Each row of a before or after table is a point. The points were changed in one or more steps. Then noise was added and the rows were shuffled. The steps act on how far a point lies along the listed directions, d1 being the first. What was done? A step turns or swaps two directions, mirrors them in a line or flattens them onto one, adds a multiple of one to another, or multiplies one. Angles are multiples of 10 degrees, from the lower direction toward the higher: turns from -170 to 170, lines from 10 to 170 but not 90. Use the fewest steps. Two steps may share a direction if one is a turn and the other turns, adds or multiplies; they go together, in the order done. Otherwise the lowest direction goes first.

Directions:
(1): [-15.9  31.1  -2.3]
(2): [20.9 12.6 25.0]
(3): [ 23.1  10.0 -24.3]
Before, 9 rows:
[[ 5.8 -1.7 -3.6]
 [-0.6 -8.3 -6.9]
 [ 8.4 -1.3 -1.6]
 [-4.6 -1.0  1.0]
 [-5.9 -2.4  2.3]
 [ 0.2 -6.2 -1.0]
 [-2.5 -0.8 -6.3]
 [ 1.5  5.2 -2.5]
 [-3.2  0.4  6.0]]
After, 9 rows:
[[  4.4  -9.4  -0.9]
 [  4.7 -16.4  -6.5]
 [ -0.7   0.7  -0.3]
 [  5.5 -13.2  -1.3]
 [ -5.1   9.0  -0.9]
 [  5.8 -10.4   1.9]
 [ -3.5   0.3  -6.3]
 [ -1.8   2.7  -1.4]
 [ -0.3   4.4   3.7]]
Steps: multiply d1 by 2.5; flatten d2 and d3 onto the line at 160 degrees

Directions:
(1): [ 21.0 -31.2   5.2  13.8]
(2): [-21.7   1.2   6.5  33.5]
(3): [-26.8 -25.2   1.2 -16.7]
(4): [ 1.6  4.7 39.5 -6.8]
Before, 11 rows:
[[-1.5  3.2  5.8  5.3]
 [ 3.8  8.4 -2.9 -6.8]
 [ 1.9 -5.4  2.6 -1.9]
 [-5.6  5.5  0.6  6.7]
 [ 8.1 -4.5 -3.1 -4.3]
 [ 0.8  1.5 -0.9  7.6]
 [-2.7  0.4 -1.4 -1.3]
 [ 4.6 -2.9  2.4  0.7]
 [ 4.6  0.8  2.8  2.8]
 [-4.5  3.5 -4.2  0.2]
 [-6.2  0.8 -3.6 -0.6]]
After, 11 rows:
[[ -5.6  11.3  -1.7  -7.4]
 [  7.2 -10.1  -0.6   1.5]
 [  5.9  -7.0   2.0   2.6]
 [ -7.3   7.1  -5.2  -3.2]
 [  4.5  -3.9   4.6   2.3]
 [ -0.7   3.3   5.6   1.7]
 [ -6.6   8.0   0.2  -0.6]
 [ -2.7   3.2  -2.7  -1.4]
 [ -6.6   5.7  -5.4  -2.6]
 [  0.2  -3.0   1.1   2.7]
 [  6.5  -7.4   3.8   3.3]]
Steps: multiply d1 by 2; multiply d2 by 0.4; flatten d3 and d4 onto the line at 110 degrees

Directions:
(1): [  5.4  16.5 -36.7  -7.3 -10.5  25.2]
(2): [  5.2 -28.0   8.0  21.7  -6.0  32.6]
(3): [  1.3  13.7  28.9 -24.0 -24.4  15.9]
(4): [ 35.4  18.4   5.3  24.5 -11.8  -9.7]
Before, 12 rows:
[[  3.4   0.6   4.2   1.3  -1.8   6.8]
 [  4.4   7.9  -5.8   3.1  -5.3  -0.2]
 [  7.2  10.1 -11.1  -1.4  -1.4  -2.5]
 [ -2.5  -0.5  -0.4  -6.3  -1.9   3.0]
 [  5.3   5.2  -9.2   4.9  -1.7  -1.1]
 [  3.6   7.4  -3.3  -0.1  -1.4  -8.5]
 [ -4.6  -5.1 -11.0   3.8   2.1   5.8]
 [  0.6   8.0  -1.6  -1.4  -0.1  -3.4]
 [ -2.3  -1.6  -8.2  -1.2  -1.7   7.5]
 [ -4.9   3.4 -10.4  -5.4   0.4   1.4]
 [  5.0   0.0  -1.8   5.3   2.4  -1.9]
 [  5.6  -0.6  -0.3   4.2   1.5  -3.6]]
After:
[[  1.0   5.2  -3.0  -5.2  -1.1   1.8]
 [ 11.4   5.5   0.6   1.8  -8.5   7.2]
 [  2.2   0.6   0.1  -1.1  -8.1   9.2]
 [  0.4   2.7  -3.8  -5.9  -1.5   2.7]
 [  1.2   1.2  -6.0   3.2   5.7  -1.0]
 [  5.6   3.4   2.7   4.5  -1.2  -7.9]
 [  2.6   7.9   5.4  -0.1  -2.3 -10.8]
 [  6.1   8.2  -2.0  -0.3  -7.3   2.4]
 [  1.6   1.0   1.9   2.6  -3.4   7.5]
 [  2.6  -4.4   2.5   4.2   1.1  -2.6]
 [  4.8   5.5  -4.1   4.3  -7.0   4.2]
 [  5.9   1.4   9.4   4.9  -5.0  -1.9]]
Steps: swap d1 and d4; turn d2 and d3 by -140 degrees

Directions:
(1): [-22.4  19.3 -32.9  16.9  -5.4  28.8  10.6   7.2]
(2): [-32.6  13.2  -9.2   0.6  19.1 -39.0  -7.3   1.2]
Before (11 x 8):
[[ -6.2   3.5  -3.1  -0.4   1.1  -1.7  -1.1   1.2]
 [ -3.6   2.1   0.9  -1.1   8.1  -5.4  -3.1  -1.4]
 [  2.5   1.1   3.3  -2.2  -0.5  -5.8  -1.9  -0.8]
 [ -0.8   1.5  -0.2   1.8   2.5   1.8  -0.4   2.7]
 [ -8.2  -0.3   2.9  -0.3   3.9 -12.4  -1.1  -2.6]
 [ -8.3   5.3  -5.9   0.8   2.8  -0.1   2.9  -0.3]
 [-13.9   8.1 -10.1   5.3  -1.1   1.6   1.3   3.0]
 [ -5.3   4.7 -11.6   6.8  -5.6  16.2   4.3   4.3]
 [ -2.3  -0.8   0.4  -3.4   1.4  -8.9   0.2  -0.4]
 [ -3.4  -1.1   3.0  -3.0   3.6 -10.7  -4.5  -1.5]
 [  0.1  -0.3   1.4  -4.1   3.0  -4.9  -0.8  -2.8]]
After, 11 rows:
[[-10.3   1.2   1.2  -1.7   7.1 -19.2  -5.3   0.6]
 [  1.9   0.4  -2.6  -1.5  -0.9   6.0   2.2  -1.9]
 [ -6.1   3.7  -4.5   0.3   0.7   1.4   0.0   1.6]
 [ -1.2   1.3   0.6   1.2   3.0  -0.3  -1.1   2.5]
 [ -1.1   3.0  -4.2   2.7   2.7   8.9   1.0  -0.2]
 [  0.1   0.1  -4.7   0.1  -4.1   6.4   4.4   1.0]
 [ -0.2   0.5  -4.6   2.4  -4.7  11.1   1.1   0.3]
 [-15.5   7.4  -7.1   3.4   1.9  -6.8  -0.7   2.2]
 [ -8.6   5.2  -5.6   0.1   3.3  -1.8   2.5   0.0]
 [ -5.0   1.6  -5.1   5.9  -4.4  11.0   4.8  -0.9]
 [  4.1   1.8  -0.4   0.1  -4.7   4.4   0.5  -0.2]]
Steps: swap d1 and d2

Directions:
(1): [-22.4  25.4  12.7  -9.2 -23.0   3.0  33.6  14.3]
(2): [ 21.0  -7.7 -38.0   7.4 -20.4  16.8  12.1  20.6]
(3): [-10.1   0.0 -13.1 -31.1 -28.8   9.0 -19.3 -27.2]
(4): [-16.9  28.6 -35.8  -5.4  28.3  -6.6   0.3  -2.8]
(5): [-38.5 -23.5  -8.8  11.2  -9.2 -14.0 -15.9  22.1]
(6): [  2.7  30.3   9.5  13.8  -7.3  20.5 -35.4  18.2]
Before, 9 rows:
[[-5.3  1.1  6.5  1.8 -2.0  1.4 -5.4  0.6]
 [-7.5 -0.3  4.9  5.1  5.9 -2.6  2.7  4.3]
 [11.1 16.8  2.7 -0.6  1.4  6.3  5.6 -5.2]
 [-3.8 -4.8  4.8  2.7 -0.7 -0.8  0.6  4.2]
 [-9.8  4.2  1.4  1.5  1.4 -0.6  5.3  5.9]
 [-2.7 -2.9  2.0  5.2 -3.9 -0.4 -3.5  6.7]
 [-5.2  0.9 -0.9 -3.7 -2.3 -2.5 -1.6  1.5]
 [-3.2  3.4 -3.3 -4.2  2.3 -1.2  1.4 -2.3]
 [-1.9 -0.1  4.0 -3.5 -5.9  1.6  4.8 -2.3]]
After (9 x 8):
[[-2.7  3.2 -4.0 -4.7  0.3 -0.3  1.8 -2.2]
 [-4.9 -5.9  4.0  2.1 -3.0 -0.3  0.5  4.8]
 [-4.0 -4.2  1.5  5.8 -4.1 -1.0 -4.9  7.0]
 [-6.5  3.2  4.7  4.1 -0.9  0.9 -1.6  4.8]
 [-5.5  1.3 -3.1 -1.2 -0.3 -3.1  0.2  4.8]
 [-8.4 -1.1 -2.0 -2.7 -9.7  3.5  2.0  3.8]
 [-8.6 -4.4  4.9 -1.7 -8.6  1.6 -0.2  0.6]
 [17.1 16.5  1.7 -3.6 -2.4 10.0  5.2 -9.2]
 [ 0.5  1.8 -0.6  2.2  1.0  0.7  8.9  3.4]]
Steps: turn d1 and d2 by 40 degrees; mirror d3 and d4 in the line at 60 degrees; multiply d5 by 1.3

Directions:
(1): [ -2.7  10.1  -2.9  11.7  14.5  19.8 -26.0  -2.0  46.2]
(2): [  4.7   5.4  12.0  34.1  19.3  -6.5 -10.4 -37.5 -19.5]
(3): [-19.3   1.0   9.9   3.1 -32.2   3.1 -42.7   7.1 -16.5]
(4): [ 33.8 -19.0  -3.3 -31.4  11.8  -8.1 -28.9 -11.0  -3.0]
(5): [ -1.3  29.6  10.8  -2.9  12.9 -45.2  -8.7  18.6   6.1]
(6): [  7.1  12.1  13.9 -11.7 -35.1 -11.4  10.9 -34.2  22.1]
Before, 13 rows:
[[ -0.4  -5.4  -5.0  -1.2   3.1   1.4 -17.3  15.0  -4.9]
 [ -2.6   6.2  -0.2   2.4   3.5  -1.3   1.8   2.0  10.2]
 [ -2.7  -1.7  -1.2  -2.0  -3.8  -0.4   2.7   9.4   3.7]
 [  0.1   5.4   0.1   1.6   2.3   1.2  -2.2  -0.2  15.7]
 [  1.1   4.6  -2.0   1.8  -0.9   3.1   3.8  -0.8   6.6]
 [ -2.4   3.5  -5.0   5.5  12.4   1.7   0.1  10.1   0.4]
 [ -2.3   3.6   0.2  -4.6  -6.6  -7.0   1.1   7.8   6.2]
 [ -0.4   0.3   0.7   0.1  -0.5  -1.0   2.8   4.8   2.7]
 [ -3.7   6.0   0.3   0.7  -2.3  -1.2   0.2   1.9   3.4]
 [  4.9  -1.0  -1.0  -3.2   7.8  -0.5  -2.2   2.2   6.9]
 [ -3.6   2.2   0.1   0.5  -7.0   0.7   4.1   2.2   2.8]
 [ -4.8   1.6  -3.7   7.4   5.0   4.3  -5.0   6.7  11.3]
 [  2.3  -1.1   2.5  -4.8   0.5  -0.7  -5.9  -3.2   3.1]]
After, 13 rows:
[[-3.9  1.3 -3.9  7.4  5.9  4.7 -3.7  6.1 11.7]
 [-1.1  7.0  0.1  2.1 -3.3 -0.4 -1.7  1.3  5.1]
 [-1.3  4.0  0.6  2.3 -1.7 -2.5  7.1  0.0  3.4]
 [-0.4  0.4  1.0  0.2 -0.6 -1.1  2.6  4.8  2.5]
 [ 1.6 -1.0  0.1 -4.3  2.1  0.2 -8.3  5.4  5.4]
 [-2.4  2.8 -1.9 -0.1 -2.0  3.3  4.3  0.7  4.6]
 [ 1.4 -0.1 -2.7 -4.7 -2.5 -2.3  9.9  4.7  8.5]
 [-5.3  3.3 -1.0 -0.2 -3.2  3.5 -1.5  4.7  9.6]
 [ 8.7 -8.9 -9.5  0.9 17.5  4.8  1.7  6.2 -0.1]
 [-1.8  4.2  0.0  0.4 -1.7  3.5 -4.7  1.6 15.1]
 [ 3.5 -2.4  1.7 -4.9  1.8  1.0 -3.1 -4.3  3.8]
 [-5.5  1.1 -5.3  2.7  5.0  6.2 -4.7 13.4 -0.7]
 [ 0.2  0.7 -0.6  0.4  3.0 -4.5  6.7  6.4  4.5]]
Steps: turn d2 and d3 by 140 degrees; turn d2 and d5 by 120 degrees

Directions:
(1): [ 29.1   4.2  23.9   0.0  18.1  30.9 -33.4 -19.7  -9.2 -13.1  -4.6]
(2): [ 19.2  -9.3 -27.3  41.3  -7.7 -18.1 -12.1 -20.1  16.1 -17.0  10.0]
(3): [ 11.0  12.6 -31.3 -34.0   0.5  19.3   0.1   8.5  33.2 -21.5   8.2]
(4): [ 15.5  -4.0  30.3 -11.4 -11.4  -7.1  20.4 -21.3  18.5   8.7  41.4]
(5): [-11.1  46.3   3.9  20.2  22.4  -3.8 -12.6  16.7   9.1  11.2  25.2]
(6): [ 14.5   5.0  30.1  16.7 -18.8  -1.5  10.7  35.8  16.6 -27.9 -16.3]
Before, 9 rows:
[[ -9.3  -5.1  -7.4  -0.3   4.1  -1.5  -3.5  -7.1 -12.2   8.6  -2.1]
 [  0.9  -0.7   3.2  -1.7  -1.8   0.1   3.3  -4.0   0.0   4.8   8.0]
 [  3.5  -3.8   2.0   0.8  -2.5  -1.0  -2.7  -9.7   1.5   0.0   4.9]
 [  9.4  -1.4   4.6   0.0  -1.4  -4.1   0.2 -10.4   4.2  -1.2   9.7]
 [  5.2  -3.0   7.6  -4.0  -2.1   1.2   2.1  -0.3   1.5  -2.5  -0.9]
 [ -0.1  -4.2   3.9   6.5  -0.4  -5.2   6.9   1.0   0.7   3.9   2.6]
 [  0.9  -7.0  -0.6  -1.6  -8.2  -4.1   7.4  -1.6   5.4  -1.7   7.8]
 [ -1.7   5.2  -0.4  -0.5   1.9   2.3  -1.0   6.6   0.6   1.1  -7.3]
 [ -3.6  -6.2  -3.1  -2.6   0.7  -2.1   1.2  -8.4  -2.8   8.2   3.0]]
After:
[[ -1.0  -6.0   4.9  13.0  -0.5  -7.5   5.3  -0.1  -4.1   5.3   0.5]
 [ -2.1   7.3   2.9  -4.4   1.9   2.5   1.0   6.8   2.4   2.6  -3.2]
 [ -3.9  -9.0  -2.7   0.2   0.0  -3.9   1.3  -9.7  -5.1   8.9   1.0]
 [  9.9  -2.6  -2.6   6.1  -1.7  -5.3  -4.2 -10.3   3.8  -5.1   5.0]
 [  2.2  -1.9   0.0   3.4  -2.1  -2.4   1.8  -5.6   0.5   3.6   7.5]
 [  3.2  -5.3  -1.1   4.4  -3.5  -1.8  -5.1 -10.0  -0.4  -0.7   1.1]
 [-11.6  -7.4   0.1   0.4   3.8  -2.8  -1.1  -8.1 -17.3  12.7  -2.6]
 [  7.3  -5.8   5.5  -2.8  -3.8   0.8   1.1  -2.4   2.8  -4.0  -1.1]
 [  2.6  -9.2  -7.2   0.7  -9.7  -4.1   5.3  -2.3   6.5  -5.7   4.7]]
Steps: turn d2 and d4 by -40 degrees; multiply d3 by 2; multiply d5 by 1.6

Directions:
(1): [ -6.5 -34.7 -24.9  11.7  13.7  10.5  -4.8 -24.2  13.2   1.0 -37.2  20.7]
(2): [-23.2  12.1  19.8  -7.0 -19.1 -12.3  16.1 -23.0 -24.4 -24.4 -10.7  34.1]
(3): [ 30.6   9.6  -1.0 -29.0 -19.0  16.1 -12.4  -6.2  33.6  -7.0   9.2  30.8]
(4): [ 14.9 -20.1 -19.4  -7.2 -23.7   5.6 -33.9  -8.3 -41.0 -13.0   9.2  -9.7]
Before (13 x 12):
[[  2.9  -4.8  -2.1   5.0   1.8   5.9  -3.0  -1.3  -2.5  -1.5  -3.5  -3.5]
 [  4.8  -1.0  -2.5  -0.5   5.4   5.0  -5.0   0.3  12.0   1.9   0.3   3.6]
 [  0.6   3.8   0.0  -0.6   0.0  -0.2   0.6   2.0   7.9   0.8  -0.1   2.1]
 [  0.2  -9.1  -6.1   3.0  -0.2   6.1  -6.1  -4.5  -1.3  -1.3  -6.1   2.5]
 [ -9.1  -1.8  -1.3   3.3  -0.5  -2.8   3.3  -1.2 -10.1  -1.1  -3.6  -2.0]
 [  2.3  -1.6   1.2  -2.9 -10.5  -1.4  -5.6  -4.2 -12.5  -5.8   6.9   0.1]
 [ -2.9  -2.9   0.6  -1.7  -1.4  -1.1   2.0  -5.7  -4.7  -1.4  -3.3   4.5]
 [ -2.5  -2.1   0.6  -0.4   6.1   1.2   1.8  -1.3  11.7   1.1  -3.6   5.8]
 [  4.5   0.0  -1.5   0.1   2.5   0.5   2.3   0.4  10.1   2.8  -1.0   7.8]
 [  1.9   1.4   3.2   1.2  -8.2  -3.8  -5.6   2.1 -12.5   0.1   6.8  -5.3]
 [  2.6  -1.6  -0.6  -1.7  -2.7   0.6  -4.7  -2.7   3.3  -1.3   2.0   6.8]
 [  6.0  -5.4  -5.3  -2.8   1.8   4.3  -3.9  -4.7   8.2   0.1  -4.6   9.6]
 [ -2.4  -8.1  -7.4   2.7   3.2   0.9  -1.9  -3.7  -7.5  -3.6  -5.9  -4.3]]
After, 13 rows:
[[  8.8   4.0   0.5  -3.0   6.3   3.1   0.6   6.3  17.4   6.7   4.0   0.8]
 [  1.9   4.4   5.8  -3.1  -9.4  -3.0  -1.8   0.1  -9.3  -3.9  10.7  -2.1]
 [  0.4   1.2   3.8   0.6  -9.6  -4.7  -5.1  -0.1 -14.5  -1.6   5.4  -2.9]
 [  3.1  -2.4  -5.5   0.5   0.9   2.3  -4.1   0.7   7.7   1.6  -2.2   0.9]
 [ -7.0   8.4   6.9   0.1   2.4  -5.2   9.9   2.3  -4.7  -3.8   1.3  -3.5]
 [  4.9   1.2   0.4  -1.4   0.3   0.8  -4.1   2.6   8.1   2.5   5.9   1.4]
 [-13.8   4.1   5.5   1.7  -3.4  -6.1   8.7  -3.2 -12.9  -4.8  -3.2   3.2]
 [ -1.6   8.4   7.9   0.9   2.1   1.0   5.2   6.4   6.2   2.3   4.2  -2.0]
 [ -4.0   3.1   5.4  -2.5  -1.0  -2.9   6.0  -2.5  -2.8  -0.9  -0.1   3.6]
 [ -0.7  -3.9  -1.2   0.1   7.3   2.3   0.4  -0.1  12.8   2.5  -3.2   3.7]
 [  0.9   4.7   6.1   3.7   2.0   2.9   3.5   2.9   0.2  -0.8   1.2  -4.4]
 [  7.7  -3.1  -5.3   1.2   4.6   2.7  -0.6   2.5  12.6   5.6  -0.6   3.9]
 [  7.7  -1.0  -3.8   0.1   8.3   6.1  -6.3   4.7  16.2   5.8   3.1  -1.9]]
Steps: mirror d1 and d4 in the line at 130 degrees; add -1 times d3 to d2

Directions:
(1): [-25.0   5.1  17.2  11.8 -39.9   4.7   2.5 -14.7  -0.5 -36.7   4.2   7.7
  -4.3 -36.7]
(2): [ 10.2 -14.8 -13.2 -43.2 -20.2 -13.9  43.0 -18.1  -0.6   7.7   7.5   9.2
 -19.3  -1.2]
(3): [ 15.6 -24.0  10.6  13.2 -25.2 -21.4 -21.0 -10.7  35.3   0.7  30.8   6.9
   7.6  25.6]
(4): [ 31.4  22.6  -8.3  -5.2   0.6 -15.5 -20.3  10.5   3.6  21.5  18.1  16.1
  -1.9 -47.8]
(5): [ 20.0 -25.6   9.9  23.6  12.5   6.9  27.2  38.1  20.4 -15.3  -6.5  11.6
 -25.5 -11.4]
(6): [  3.3   0.0  44.3  -8.8  -4.7 -29.0 -16.9  10.0 -33.9   3.3 -12.7  11.0
 -28.3  13.1]
Before, 14 rows:
[[ -1.4   1.0  -0.3  -6.4   4.5  -3.0  -0.9   1.8  -7.6   1.3  -6.5  -2.3
    0.2   1.9]
 [ -3.7  -1.0  -1.2  -2.4  -2.0  -0.8   4.1  -2.7  -2.3  -2.5  -3.2  -3.3
   -4.2   6.2]
 [ -5.2   4.8  -3.7  -5.3  -2.1   4.9   5.9  -2.4  -2.6  -4.6  -0.6   0.8
   -0.8  -9.7]
 [ -4.1  -0.7  -1.9  -5.7   2.0  -0.5   4.5  -3.4  -3.4   0.0  -1.3  -1.9
    0.3   6.5]
 [ -3.9  -0.7   5.5   6.1  -1.4   0.2  -2.1   1.4  -4.3  -3.0  -5.7   0.1
    0.1   3.7]
 [ -2.8   1.4  -5.6   1.8  -0.7   3.3  -3.7  -2.1   1.5  -0.7   3.6  -1.3
    4.3   0.2]
 [  5.8  -0.7   0.0   0.0  -1.2  -2.6   3.9   0.7  -0.3   2.7   0.5   2.2
   -4.6  -2.3]
 [ -0.4   0.6 -10.6  -0.2  -3.2  -1.3   6.7  -2.6   0.2  -3.6   3.2  -2.7
    3.5  -8.2]
 [ -2.3   1.3 -17.7  -2.0  -0.4   9.3   7.2  -7.3   4.1   2.5   2.8  -3.7
    8.6  -4.2]
 [  1.7  -1.6   0.1  -3.3  -0.6   1.1   1.8   4.7  -2.6   0.0  -2.2   0.5
   -4.0  -1.9]
 [ -0.6   5.4   0.6  -4.2   0.4  -0.1  -2.8  -2.5  -5.9   0.3   1.7   0.9
    2.3  -5.1]
 [ -6.5  -2.6   2.9   6.6   4.3  10.2   2.2   3.4   2.2  -5.4  -5.1  -2.6
    3.2   4.8]
 [ -0.8   6.7   3.1  -0.6   2.5  -2.3  -8.2  -1.0  -5.3   1.9  -1.0   1.1
    1.8  -2.1]
 [ -4.1   6.3   3.6  16.3   7.6   8.9 -16.4   6.4   1.8  -1.7  -1.8  -3.1
   10.3   0.6]]
After, 14 rows:
[[  1.9   1.8  -1.2  -3.8  -1.2  -1.5  -3.0  -5.2  -0.6   1.4   6.5   0.7
    3.8  -0.2]
 [  2.2  -3.5  -2.1   0.7  -0.7   1.7  -1.7   2.6   4.4  -0.1   1.8  -1.6
    0.7   4.1]
 [ -0.2  -2.9  -4.2   0.7  -2.1   3.1   8.7  -1.7   1.5  -1.0  -2.5   1.2
   -0.5  -1.6]
 [  1.5   0.0  -2.3   4.4   0.3  -0.7  -2.4   1.0   4.6  -1.5   0.8  -2.4
   -2.0   2.8]
 [  0.6   3.2  -6.2  -6.8   0.0   0.1   2.1  -5.9   2.0   3.1   3.8   0.4
    3.2  -2.3]
 [  1.7  -2.4   4.6  -0.2  -5.6  -5.2  -5.9  -2.3   4.0  -0.6   5.0   3.1
   -0.6   3.8]
 [  5.1  -3.9  -6.8  -4.0   2.8  -4.4  -1.3  -0.4   5.4   5.8   3.3  -2.0
    6.0   5.5]
 [  1.8   0.2  -0.2   6.1   0.7   1.4  -1.3  -0.4   1.7   1.3   0.7  -1.0
    0.9   0.3]
 [  0.7  -1.4   5.2   4.3  -4.6 -10.6  -7.0   1.3  -6.4  -2.4   1.7  -1.1
   -1.0   1.5]
 [  1.8  -6.2   4.7  -4.6   0.1   1.3   9.9   4.1  -0.1  -0.6  -2.3   3.0
   -6.9   2.5]
 [  0.4   0.7  -3.0 -19.0  -2.9  -0.2  17.6  -3.6  -9.1   3.8  -3.5   5.0
   -8.9  -4.8]
 [  3.9  -0.3  11.6  -1.4  -3.0 -10.6 -11.5   1.2 -10.4   6.7   0.1   4.0
   -5.8   7.8]
 [ -1.9   2.4   1.4  -3.8  -2.3  -2.1  -3.5  -0.9  -7.4   0.5  -0.3   2.1
   -3.4  -1.1]
 [  2.7  -1.5  -0.4   1.2   3.9  -2.4  -3.4   0.9   3.0   2.1   1.9  -0.1
    1.6   4.8]]
Steps: add 0.7 times d3 to d1; turn d2 and d3 by 150 degrees; flatten d4 and d5 onto the line at 120 degrees; multiply d6 by -1
